Each row is a point. Examples show where two turns around zero, p and q, send a point. Where does a point land after both, in the order given? Backwards means that the second turn is done in reverse. Each puzzle has new turns, and all numbers are rounded.
In the rows, 128 means zero.

Turn p:
[ 97 109 144] => [ 94 109 121]
[134 109 113] => [142 112 115]
[169  82 155] => [149  74 162]
[100 141 128] => [104 143 116]
[159 205 102] => [166 205 139]
[109 122 127] => [113 124 116]
Turn q:
[ 96 127 121] => [104 117 147]
[157  93 154] => [162 101  99]
[ 73 155 146] => [113 119 190]
[186 137 130] => [164 159  94]
[113 126 147] => [134 112 145]
[144 130  69] => [ 90 160  93]
Where do these land?
q, then p backwards: [176 171 106] => [125 186  93]
q, then p backwards: [ 84 166 115] => [124 156 180]
p, then q: [149 135 158] => [159 113 143]
q, then p: [109 106  88] => [ 99 126  88]
p, then q backwards: [111  93 148] => [ 99  96 124]
q, then p: [139  98 154] => [157  99 123]

Turn p:
[135 125  84 116 149 127] => [117 130 109  86 133 146]
[145 157 190 144  91  94] => [189 131 158 174 102 110]
[155 111 159 177 133  91] => [176 125  96 148 124  83]
[101 159 141 149 127 120] => [141 161 132 157 138 139]
[ 72 131 133  93  86 144] => [ 86 154 190 138 127 128]
[165 153 191 149 142 113] => [191  99 124 172 130 127]
[122 109  76 117 124 186] => [ 56 119 110 108 114 150]
[126 114  68  94 131 139] => [ 89 130 126  71 123 146]
[130  93 112 114 169 138] => [107 103 108  99 161 122]
Turn q:
[123 121 116 121  89 115] => [135 125  99 128 124  96]
[129  82 103 123 150 145] => [133 132 110 163 164 154]
[136  93 128 164 139 165] => [109 109 140 181 141 144]
[171 122 114 127 108 108] => [174 117 121 141 113 114]
[171 102 110 109 165 164] => [153 141 123 170 128 186]
[ 76 190 166 139 187  85] => [100 142 196  42 149 134]
[ 89 163 181 117  98 102] => [ 94 108 124  62 104 102]
[129 151 107 124  88 138] => [127 150 112 136 100  95]
Where do these land?
p, then q: [124 134 127 122  61 124] => [110  99 120 104  91  90]
p, then q: [ 98 130 108 145 163 142] => [115 172 149 129 147 139]
p, then q: [139 105  96 147 177 103] => [169 177 115 126 148 146]
q, then p: [122 132 102 100 167 109] => [139 100 125 127 136 177]
p, then q: [116 147 184 129  69 113] => [126  65 164 120  93  99]
q, then p backwards: [113  85 116 115 169 136] => [104 154 130 128 179 145]
q, then p: [184 162 162 138  90 169] => [111 148 150 157  60  82]
